Every row gives one point. Each copy is the shape, with its points in the same order, stretched, turned, moved and blurred by noise. Is it also mirrored, or only turned?

Shape:
+2.52, +0.17, -1.42
-1.88, +0.99, +2.28
-0.87, -0.99, +1.88
+1.68, -1.10, -0.42
+0.50, +1.64, -0.73
-0.64, +1.64, -0.95
-3.26, -1.41, -1.93
Copy 1, 7 rows:
+2.92, -1.11, -2.89
-2.06, -1.33, +1.58
-0.08, +0.06, +1.43
+2.72, -0.14, -1.26
+0.22, -1.86, -2.55
-1.05, -1.10, -1.81
-1.58, +2.76, -1.64
Copy 1 is: mirrored
Copy 2:
+3.07, +1.55, -0.53
-2.31, +0.42, +1.35
-1.11, -1.00, +0.28
+2.12, +0.00, -0.76
+0.65, +2.38, +0.15
-0.28, +2.45, -0.41
-2.14, +0.49, -3.72
Copy 2 is: only turned
Copy 3 (7 x 3):
+3.25, +0.60, -1.17
-2.24, +1.38, +0.44
-1.02, -0.72, +0.44
+2.29, -0.74, -0.72
+1.30, +2.33, -1.27
+0.29, +2.36, -2.05
-1.35, -0.89, -4.14
Copy 3 is: only turned
Copy 4:
+2.22, +1.84, -2.14
-1.40, +0.27, +2.37
-0.29, -1.18, +1.04
+1.61, +0.03, -1.76
+0.18, +2.48, -0.52
-0.99, +2.24, -0.38
-3.70, -0.57, -2.15
Copy 4 is: only turned

Shape:
-0.33, +1.18, -1.72, -1.65
+0.46, +1.55, -4.23, -0.80
-0.39, +3.26, +0.62, +2.97
-0.79, -1.18, +0.06, -1.76
-0.63, -0.30, -0.54, -0.39
+4.14, -0.92, +0.04, -1.57
+0.36, -1.22, -1.06, -0.01
Copy 1, 7 rows:
-0.97, -0.38, +0.75, -2.33
-0.48, +0.40, -1.59, -3.98
+2.19, +3.50, -0.04, +0.03
-0.88, -2.30, +0.86, -0.25
-0.23, -0.67, -0.20, -0.18
+3.17, -3.51, +0.90, -2.31
+0.23, -1.15, -0.92, -0.72
Copy 1 is: only turned
Copy 2 (7 x 4):
+0.86, +0.86, -1.34, -1.42
+2.09, +2.70, -3.85, +0.24
+0.68, +3.73, +0.87, +1.83
-0.22, -1.05, -0.38, -0.71
+0.21, +0.16, -0.24, +0.09
+4.98, -0.82, +0.87, -0.62
+1.12, -0.87, -0.29, +0.97
Copy 2 is: only turned
